Each row is a point. To make a cloud, some directions were put in groups of two or more. Within a group, all points are equally far from the middle, so they leave a hole (a ring in 2 directions, a hollow ball in 3). The other directions are filled evenly. Then the cloud was stretched, turned, moved and blurred a little. How many holes are there, and how many directions does each take, smallest first?
In the rows, zero is written as 128.

Cloud (20 x 3):
[[ 96 157 122]
 [134 135  88]
 [ 90 111 148]
 [124  81 131]
 [135 170 145]
 [ 96  95 127]
 [173 128 131]
 [ 84 127 133]
 [139  83 128]
 [108  90 149]
 [ 85 129 120]
 [ 89 105 125]
 [149 154 163]
 [142  84 134]
 [ 87 142 124]
 [108 162 112]
 [108 149  98]
 [108 166 141]
 [137 116 175]
 [135  83 139]]
Holes: 1 (3)

Cloud (32 x 4):
[[154 110 156 122]
 [157 157 146 162]
 [157 113 123 179]
 [139 113  73 118]
 [108 163 115 111]
 [108 126  96 113]
 [121 106 122 177]
 [167 142 123 125]
 [170 102 104 113]
 [164 123 110 121]
 [151 174 122 134]
 [143 126 151 138]
 [ 89 149  94 119]
 [152 142  72 104]
 [120 157 103  96]
 [172 140 120 116]
 [171 176 132 145]
 [138 175 131 166]
 [158  91 124 183]
 [125 129 107 109]
 [106 147  98 103]
 [ 84 157  99 175]
 [ 90 148 116 111]
 [159  85  88 156]
 [122 176 149 122]
 [127  89 111 149]
 [135 157  97 113]
 [162 142 122 116]
 [147 174 136 118]
 [131 176 128 101]
 [166 138 114 113]
 [129 122 137 111]]
Holes: 0

Cloud (46 x 6):
[[115  79  83 133 142  94]
 [119  83 115 145 167 105]
 [105 162 101  95 131 109]
 [129  79  84  98 105 126]
 [109  93 135  97  93 106]
 [ 94  83 124 150 139 152]
 [ 93 107 137 113  91 102]
 [150 128  94  93 155 100]
 [110 142  93 137 145 157]
 [114  95 155  97 151 121]
 [ 97  92 147 140  90 132]
 [ 95 103 101 155  92 132]
 [145 147 158 124 122 141]
 [144  85 114  92 132 155]
 [ 96 152  98  96 142 126]
 [ 90  86  93 140 140  98]
 [121 157 139 136 140  90]
 [154 133 157 115 145 128]
 [105  93  85 100 159 119]
 [104  86  77 118 101 130]
 [106 128  73 140  96 127]
 [ 97  82 105 142 150  95]
 [122  92 136 132 148  78]
 [153 146 142 105 135 142]
 [ 99 104  94 150  94 148]
 [101 125 158 132  95 148]
 [141 141  71 131 146 102]
 [120  86 140 100  95 106]
 [151  79 138 155 120 132]
 [ 85 140 131 140 121  91]
 [154  77  96 130 125 150]
 [106 128 151 144  88 141]
 [139  97  76 122 156  96]
 [ 89  88 115 144 119  91]
 [ 80 114 114 153 150 134]
 [107  76 139 141  95 118]
 [158 143 125 105  99 143]
 [102 100  92 127 105 167]
 [119 164 118 103 117  93]
 [157 116 146 160 114 134]
 [137  87 110  84 101 117]
 [106 118 104 102 100 167]
 [ 92 139  86  93 119 110]
 [104 145 110 159 124  93]
 [ 91 155 128 101 130 104]
 [130 143  68 141 120 106]]
Holes: 3 (2, 2, 2)

Cloud (53 x 6):
[[137 122  94 118 147 119]
 [ 89  79 142 145 120 110]
 [131  86 116 103  97 166]
 [ 91 146 153 107 131 168]
 [ 74  92 143 104 109 149]
 [136 143 129 114  87 157]
 [124 147 113 130  83 150]
 [ 94 138 147 114 122  98]
 [146  74 131 144 149 132]
 [100 119  93 142  98 177]
 [115 146 160 111 109 171]
 [ 79  93 144 100 129 159]
 [110 125  89 144 163 124]
 [ 92 135  97 108 151 137]
 [105  95 168 154  94 155]
 [120 116 174 147  97 162]
 [101  79 148 119  86 160]
 [131 140 124 114 114 105]
 [ 74 138 126 155 149 163]
 [143 118 123 125  78 158]
 [102  73 131 158 164 150]
 [111  84 155 100 101 154]
 [150 125 125 121 148 115]
 [128 151 128 111 123 176]
 [118  62 115 113 136 137]
 [ 76  95 141 140  97 117]
 [119 131 175 163 119 145]
 [ 88 124 113 140 146  97]
 [ 90  74 132 129 150 119]
 [137 132 144 121 146 105]
 [141 130 134 110 144 111]
 [ 97  86 123 159 102 182]
 [119 133 148 104 148 112]
 [108 148 129 141 173 131]
 [109 119  99 163  86 144]
 [110 115 172 110  94 159]
 [ 94  95 104 135  80 149]
 [ 72 132 150 108 119 163]
 [ 87 131 108 181 131 144]
 [129 107  96 114 112 182]
 [ 82 107 155 165 115 119]
 [102 136  96 172 143 154]
 [107 143 147 157 164 120]
 [148 118 121 105 155 152]
 [ 83  89 125 144 143 106]
 [ 92  80 146 133 147 112]
 [136 146 156 163 123 149]
 [ 89  83 133 157 165 135]
 [100 143 102 125 165 144]
 [ 86 118  99 122  89 136]
 [ 97 159 123 115  95 149]
 [ 97 132 148 122 145  98]
 [ 85 116  91 142 149 171]]
Holes: 2 (3, 3)

Cloud (76 x 8):
[[ 81  88 139  94 132 106 141 137]
 [112 154 169 146 141 131 185 132]
 [137 168 149 133 146 174 154  99]
 [156 131 125 103  90 130 124 171]
 [173 144 106 141  91  96 127 124]
 [120 142 131 114 122 115  94  68]
 [133 119 122  84 162 135 113 166]
 [ 80 141 126  85 113 167 131 133]
 [144 130 114 185 141 144 155 114]
 [106 155 117 150 134 185 141 108]
 [158 166 144 119 114 167 122 107]
 [160 169 115 122  93 169 156 125]
 [177 141 140 123  81 120 132 114]
 [175 176 142 132 112 118 149 122]
 [120 140 141 161  84 105 142  88]
 [118 156 165 117 117  83 152  88]
 [ 95 146  73 131 100 134 119  97]
 [ 84 150 145 164 106 135 160 128]
 [131 170 169 109 122  99 168 105]
 [143 140 106 149  95 152  93 129]
 [ 89 107 153 137  95 136 124 142]
 [ 99 136 165 119 148 146 184 144]
 [146 127  55 113 117 113 145 115]
 [142 159 137 179 113 134 138  82]
 [104 140  71 143  99 103 141  99]
 [149 146  89 152 117 113 174 143]
 [127 165 125 158 113  95 147 147]
 [ 95 130 139 113 143  98  89  98]
 [ 90 137 160 130 132 151 101 124]
 [134 164 167 107 112 133 169  84]
 [121 128  75 123 130 110 175  97]
 [104 157 147  85 120  88 114 142]
 [128 176 151  88 120 122 108 112]
 [154 134 176 139 108 163 164 109]
 [134 159  85 134 136 122 186 118]
 [147 120  78  70 125 112 127 132]
 [138 136 139  78  89 155 137 128]
 [ 78 151 128 101 149 161 130 104]
 [115 142  89 159 105 168 160 149]
 [117 126  99 131 141 145 159  65]
 [160 127 122 119 159 155 106 113]
 [168 137 146 104 102 156 118 143]
 [136 115 117 130 142 116 113 178]
 [166 124 149 145 139 104 107 105]
 [140 169 147  98 138  86 125  94]
 [136 162 117  69 112 128 134  94]
 [173 126 166 135 125 108 118 105]
 [121 109 143  58 140 102 118 137]
 [150 111 107 160 150 109 116 126]
 [117 137 170 110 101 155 124  92]
 [106 113 171 127  93 115 153 105]
 [ 85  86 136 105 144 124 155 103]
 [100 156 157 129 107 170 178 113]
 [ 97 138  97  97 118 124  86  99]
 [ 91  99 124 143 141 164 153 151]
 [104 132 114  98 119  73 158  95]
 [137 135 133 150  80 167 174 119]
 [137 128 103  87 150 146 169 157]
 [159  88 113 151  98 107 143 123]
 [ 74 143 108  98  91 118 120 125]
 [165 164 113 121  91 126 104 118]
 [157 121  91 115 112 102 139 169]
 [125 138 113  90 179 143 139 110]
 [116 100  84 114 145 151 134 166]
 [110  96 156 144 107 161 152  98]
 [130 122 138 111 118 145  83  94]
 [120 161 111  91  90 154 119 157]
 [117 118 145 160 105 147 108 146]
 [112 107 120 163 154 166 144 114]
 [ 87 136 110  91 142  75 139 106]
 [108 116 125 116 133 172 180 153]
 [116 168 148 148 160 124 132  92]
 [129 132 126 141 106 139 199 141]
 [ 71 123 145  74 138 134 133 125]
 [117 108  96 143 148 164 169 131]
 [143  99 148 141 158 130 149 156]]
Holes: 1 (8)

Cloud (104 x 9):
[[ 83 107 142  87 130 148 133 168 134]
 [161 157 146  97 141 137 130 163 143]
 [148 177 107 142 140  86 147 120 131]
 [108 149 124  89 163 153 135 159 110]
 [ 87 180 117 158 118 110 130 169  93]
 [ 90 127 104 143 133 171  94 138 105]
 [106  74 139 127 135 129 137 159 130]
 [ 98 144 111 158 175 127 177 149 135]
 [119 176 135 135 178 110 132 109  88]
 [143  99 120 102  98 134  93 146 107]
 [112 118  85  97 108 143  97 130 147]
 [ 90 119 107 111 140 130  91 147 149]
 [129 188 117 127 102 140 107 104 106]
 [140 198  99 136 102  90 123 143  94]
 [ 91 128 146 103 139 165 115 102 104]
 [138 176 168 179  96 118 117 121 130]
 [136 158 160 143 123  82 167 153 128]
 [118 157 160 164 107 115 127 169 126]
 [117 104 128 147 101  91 114 148  94]
 [147  99 137 102 114  89 133 143 141]
 [133 173 170 122 103 107 136 102 114]
 [ 87 126 141 154 106 133 130 174 133]
 [138 170  96 109 121  60 169 117 155]
 [104 147 139 145  85 126 152 168 121]
 [107  79 115 169 135 131 147 144  83]
 [138 122  81 100  96 110 160 128  79]
 [ 88 154  88 155 127 103 171 173 119]
 [123 170  87 139 119  72 129 129 128]
 [149 151 174 133 133 105 125 156 114]
 [168 131 126  89 135 151 128 164 113]
 [170 123 122 146 162 141 127 138 106]
 [114 132 152  95 159 145 177 134 122]
 [167 106 119 148 139 109 133 161 153]
 [118 138  83 145  79  94 109 113  91]
 [113 133 106 138 138 141 178 170  92]
 [ 91 150 114 148 158 110 165 171  93]
 [ 92 121 147 105 102 152 155 119 104]
 [159 119 119 158 121 139 143 152  88]
 [105  84 136 108 130 107 107 174 129]
 [108 150 142 113 102 104 119 134 151]
 [119 119 142 126 105 120 164 179 142]
 [105 154 120 156 151 139 174 161 124]
 [167 138 121 168 122  67 146 139 121]
 [ 79 150 115 142  80 134 156 116 100]
 [ 95 135 132 158  63  84 148 168 148]
 [104 142 136 114  86 116 155 155 137]
 [ 81 131 126  98 140 132 144 187 150]
 [134 134 173 131  92 108 156  83 109]
 [ 90 166 111 145 156 142 118 173  77]
 [130 113 112 151 165  98 118 125 145]
 [127 154 154 116 113 101 157 139 161]
 [ 96 160 149 119 125 118 133  98 103]
 [105 107 148 130 100  80 134 154  87]
 [ 89 160 123 123 166  81 100 133 130]
 [ 85 113 143  85  90 114 158 138 102]
 [154 144 107 162 147 130 151 125  93]
 [145 135 143 130 110  95 189 146 132]
 [133 140 182 150 156  93 143 158 120]
 [ 95 159  82 174 106 102 140 132 101]
 [131 153 122 129 155  75 140 172 103]
 [120 132 166 126 127  98  95 169 141]
 [102 172  97 101  81 105 100 115 106]
 [113  71 117 101 118 135 138 121  90]
 [124 163  95 110 106 114 115 114 152]
 [109  93 127 120 145  88 120 111 123]
 [ 91 141 105 152 119 150  87 153 116]
 [102 138  99 124 147 101 136 103 121]
 [150  86 127  96 176 134 153 135 121]
 [ 94 100 140 171 146 110 120 126 115]
 [ 85 141  79 130 132 124 162 161 102]
 [142 136  95 178  97 145 103 120 114]
 [ 93 170 108 144 141 136 125 169  83]
 [129 139 146 111  79  89 139 158 107]
 [162  90 122 126 140 116 145 132 155]
 [122 113 109 156 102  77 121 135  87]
 [107 101 115 174 131 126 134 116 114]
 [ 89 148 151 150 118  99 164 165  76]
 [107 123 124 145 143  84  65 156 129]
 [ 76 148 169 156 125  88 159 139  86]
 [ 92 128  75 144  89 124 135 141 149]
 [ 98 161  90 136 116 142 115 134  97]
 [101 160 154 115  99 111 146  94  97]
 [139 119 113 158 158  79 134 141 120]
 [149 164  96 143 116 109 138 141  83]
 [141 135 126 120 154 114 190 139 128]
 [155 176  97 172 118  74 114 131 106]
 [146 119 105 155  87 107 172 151  93]
 [126 158  86 110 117  68 144 165 114]
 [132 143  95 134 135  85  90 153  76]
 [154 153 178 114 142 112 123 146 131]
 [119 157  96 176 138 106 156 137  84]
 [109 102 143 158 128  71 129 136 145]
 [122 158 170 131 149  80 150 150 101]
 [107 159 111 116  76 121 167 162 127]
 [103 120 153 107 109 123 162 117 139]
 [118 147  96 124 156 109 137 123 108]
 [101 116 137 117  90  86 102 155 124]
 [129  88 141 118 139 136 145 162 106]
 [140 143 161 123 148 126 125 184 136]
 [ 76 164 109  98 107  95 128 145 107]
 [126 143  79 110 112  63 138 126 110]
 [130 143 104 123 156 113 171 133 119]
 [122 148 128 145  75 120  95 157 156]
 [167 138 104  87 112 110 140 167 133]]
Holes: 1 (3)
